Each row of a before or after table is a point. The points were changed in one or more steps. Then noise was added and the rows were shuffled. The steps act on how far a point lies along the listed directions, d1 being the first. What was done? A step turns or swaps two directions, mirrors them in a line or flattens them onto one, adds a multiple of one to another, or multiplies one. Angles are multiples of 10 degrees, from the lower direction toward the higher: turns from -170 to 170, lines from 10 to 170 but not 90. Use the fewest steps. Two steps may share a direction if one is a turn and the other turns, adds or multiplies; they go together, in the order done. Otherwise the lowest direction goes first.

Directions:
(1): [43  4 28]
(2): [  2 -51   3]
(3): [ 28  -2 -43]
Before (10 x 3):
[[ 36  24  37]
 [ 34  12   4]
 [  5   7 -20]
 [-13  -6  26]
 [ -6   1  34]
 [ 13   9  23]
 [  3 -22  20]
 [ 27   5  -4]
 [ -9  -7   4]
 [-21   7   9]]
After:
[[  8 -37 -50]
 [-47   8  19]
 [-51   5  67]
 [-35 -27  22]
 [-20   8  57]
 [ 13 -22 -53]
 [ 41  -2 -42]
 [-11  12  20]
 [-49 -58  12]
 [-65 -10  71]]
Steps: multiply d1 by 1.3; turn d1 and d2 by 140 degrees; multiply d3 by 3

Directions:
(1): [-11   0  19 -37  47  35]
(2): [ 62   2 -19 -28 -10  13]
(3): [ 11  23  58 -19 -14 -28]
(4): [ -8  69 -22   2   3   7]
Before:
[[-39 -49 -45  41  17   7]
 [-21 -41 -49  42  -2  13]
 [ -3 -37  37 -42  16   7]
 [-25 -34 -21  17  20  17]
 [-18  38 -16   0   6   8]
 [-11 -59  48 -25 -10  -1]
 [  1 -46  47 -22  36  13]
 [ 16  34 -16  11 -27   8]
 [ -6  -8 -21  22  31  16]
 [-37 -21 -20   9  14  -2]
 [-32  21 -35  36  -1   6]
 [-22 -42  63 -17   0  -7]
 [ 16 -72  41 -21   4   2]
 [  2 -64  58   2  21 -10]]
After (14 x 6):
[[-26 -31 -20  19  18  12]
 [-32  17 -45  42  -4   9]
 [ -7 -30  50 -43  14  -1]
 [-22 -34  75 -19  -8 -16]
 [-11 -55  67 -30 -14  -7]
 [-17 -37 -48  38  -6  10]
 [  1 -57  79  -2  15 -23]
 [-22  31 -26   5   7  12]
 [ -9 -12 -21  25  29  15]
 [ 17 -62  63 -23   0  -7]
 [ 16  31 -25   6 -21  16]
 [ -7 -44  61 -24  31   4]
 [-37 -47 -41  42   8   1]
 [-35 -18 -18  13  10  -4]]
Steps: turn d1 and d2 by -10 degrees; add -0.3 times d4 to d3
